Every row gives one point. Examples show where two turns around zero, p and q, send a point. Where does a point land after both, in the order given? Backwards means that the second turn is done in reverse. Each puzzle has new turns, and all numbers are rounded.

Turn p:
[-48   0  23] => [-47  20 -14]
[-27   0 -24] => [-21 -24 -17]
[20  3 14] => [17 15  9]
[ 22 -16   9] => [13  5 25]
[  3  14 -31] => [ 13 -26 -18]
[29 -2  9] => [24 10 16]
Turn q:
[ 18 -19 -21] => [ 30  -9 -11]
[-26  10 -21] => [-20 -19 -21]
[33  7 31] => [13 39 20]
[-24   1  11] => [-21 -10  11]
Where do these land?
q, then p: [-24 -36 -17] => [-11  -7  45]
q, then p: [ 15  18 -16] => [ 13 -19 -16]
p, then q: [ 21  16 -20] => [32  5 -5]
p, then q: [ -4  -9 -12] => [  4 -11  10]
q, then p backwards: [19 -4 38] => [ 21 -19  31]
p, then q backwards: [-27  14  27] => [ 2 40  3]

Turn p:
[  6 -10   2  -8] => [  7 -11  -4  -5]
[-18   8 -27   8] => [-5 15 -9 29]
[  9   2  12 -13] => [  7  -1  -2 -19]
[-14  -2  17  19] => [-26  -4  12  -1]
[17  1 -5 -6] => [18  0  3 -3]
Turn q:
[-10  -5   0  14] => [-16  -7  -3  -1]
[ 6 14 -8 -5] => [ 4 17  5  2]
[ 9 -8 -4 14] => [-7 -6 -1 16]
[14 11  8  3] => [ 5  2 18  7]
[-7 -5 -4 14] => [-15  -4  -5   3]
[-6 -1  5  7] => [-8 -6  2 -3]
[ -6  -5   3 -48] => [ 39   5 -16 -24]
Where do these land?
p, then q: [ 15   9 -15 -23] => [12 19  7 23]
q, then p: [-2 -1  2 24] => [-23  -6  -4   5]
p, then q: [ -6   0 -19   1] => [-15   4   4  11]
p, then q backwards: [  2 -11  12 -10] => [-13  -9  10  -3]
p, then q: [-9  4 20  8] => [  2  -3  -4 -23]

Turn p:
[ 10  -4  12 -19 -16   1] => [  8  12   5 -12  13 -18]
[19 -8  4 14 -1  6] => [  7 -19  16  -3   4  -1]
[ -1   5  13  -4  26 -24] => [-25  -6 -16  -1  21  10]
[ 22 -15  16  -9  20  12] => [ -9  -7  21 -28  15   8]
[-30  -1 -15   7  48 -10] => [-42  -3 -16   7 -17  35]
[-12  19  11  -2 -17   5] => [17 19 -5 13  9  1]
[ 19  15 -46  12  -1   5] => [ 23 -27 -20  -9 -33   5]
[  3  -6  16  -7 -16   4] => [  7  10  12  -1  12 -13]
[-30  -6 -12   7 -43   0] => [ 13  21   2  33 -24 -27]
Turn q:
[-36 -11  -9 -10   3 -14] => [ -3  -7  14 -35 -17   9]
[  1  16  -7  25 -14  27] => [-13   7 -37   2  16   2]
[ 41 -10  -8  -7  -2 -12] => [ -8  -9  22  30  15 -17]
[-22  16   0  -8  22 -13] => [ 22   3   3 -26 -13 -12]
[ 16  16   6  26 -32  -3] => [-28  25 -19  20   0 -11]
[-19 -16   9   4  15   8] => [ 13   4   4 -15   3  24]
[ 19 -10   9 -30   8   8] => [ 17 -23  12  24  -4   5]
Where do these land?
q, then p: [ -6  -8  25 -16 -28 -20] => [ 27  16  12  30   5 -12]
p, then q: [-5  1  5 25 -3  2] => [-3 16 -2  6 14 13]
p, then q: [ -6  -7 -16  13 -11   2] => [-20  12   2   8  -2   3]
q, then p: [-12  36   8   9 -11 -19] => [ 15   4 -37  10  -2 -19]
p, then q: [ 20  27  12 -22  21  21] => [ 29 -38 -10  13   5  -4]
p, then q backwards: [ 12  -9 -26   4   4  12] => [-21   2  -1 -25  -1  -6]
p, then q: [-11 -10  25 -21  30   9] => [ 32  -8 -23 -17 -19   7]
p, then q: [  7 -15 -17  29  27  -3] => [-16  -4   3  -3  -1  43]
q, then p backwards: [  0 -15 -16 -21 -29  -5] => [ -1 -27 -11  19  22 -10]

Turn p:
[-7  9  2  4 -3  6 -5  3] => [ -2  -5  -4  -8   0   3 -11  -2]
[-9 -3 -8 -5 13  3  4 -3] => [ 2 -4  7  5 14  5  2 -7]
[  0   2   0 -12  -6   6  -4   7] => [  3  -2   2 -13  -2   7   4   3]
[-9 -4 -1  6 -5  0 -2  9] => [ -8  -6 -11  -3   3   2   2  -1]
[25  8  3  6 -4  0 -1 16] => [ -3  15  -5  -1 -13   8  -4  22]
[-9 -2 19 10 -6  8 16 -2] => [-16  -7   0   6 -17   4  -5 -15]
[  8   7  -5  -7   0 -18  -6  -6] => [  7  15   3  -5   5 -15   2   5]
[-5 -9 -4  2  1  7 -4 -8] => [  7 -12  -1   6   2  -1   2  -4]
[ 7  9 -4  7 -4  3  6 -1] => [ 4  9 -5  3 -5  5 -8 -1]
[ -1 -25   1 -21  -5 -20   1  -7] => [  1  -1   8  -2   1 -18  34  -4]
[-1  7 -3  9 19  6 -4 -8] => [  3  -4   7  12  11   1 -17   2]
Turn q:
[  4   1 -13 -27   9  -8  -8  12] => [ 19   0  -9 -13 -23  -3 -12  -2]
[ -7  -8 -10   8  -3  -2  10   0] => [ -1  -1 -10  13   1  -4  10  -2]
[ -4  -6  -2   7   7 -15   6  10] => [ -8   7 -10   9 -10  -9   0   7]
[ 0 15 -2 13  2 -6 -5 -4] => [-15   7   2  -2   1   1  -2 -13]
[ -3  -8   8  -6 -13  18  -6   4] => [  7 -14   7  -5   4  14   9  11]
[ -3   3   7 -10   6   1  -7  -6] => [  3   0   5 -14   2  -6  -2   1]
[ 2 17  9  5  7 -6 16 -5] => [-4 25  4  2  9 -3 -3 -3]
[  7 -10   0   3 -15   6  -4  -6] => [  2 -15  10   9   3   5   2   0]
[ 5 -4  4  6  1 13 -2 -4] => [-2 -7  1  0 13  6 -3  3]
Where do these land?
q, then p: [-2 -6  2  3  0 12 -2 -8] => [-4 -4  8  9  6  3  6  3]
q, then p: [  3 -12   2  -2   8  -5   0 -11] => [ -7   3  -1   3   7 -12   6   9]
q, then p: [-6  2 -5 12  6 -1  7 -6] => [ 0  4 -1  6 13 -3 -6 -8]
q, then p: [ 5  2 -3 -7  2  4 11 -3] => [ 5  7  3  5 -1  0 -7  9]
p, then q: [-14   2   3  -5   5  -1   2  -9] => [ -1  -2   7  -4   7 -15  -2   2]
p, then q: [  8   9  -1  -1   2   0 -12   8] => [  3   1  -3  -8 -12   9  -6   5]
p, then q: [  5  -1   3   0  -5  -2 -17  48] => [ 23   4 -30 -13 -19  16  17  12]
q, then p: [ 3  4  8  3 -8 -3  7 -9] => [-10   0   6   4  -4  -4 -10  -1]
q, then p: [ -1   0 -10  -3 -11  -4   2 -10] => [  2   3   1  12 -10  -9   0  -5]
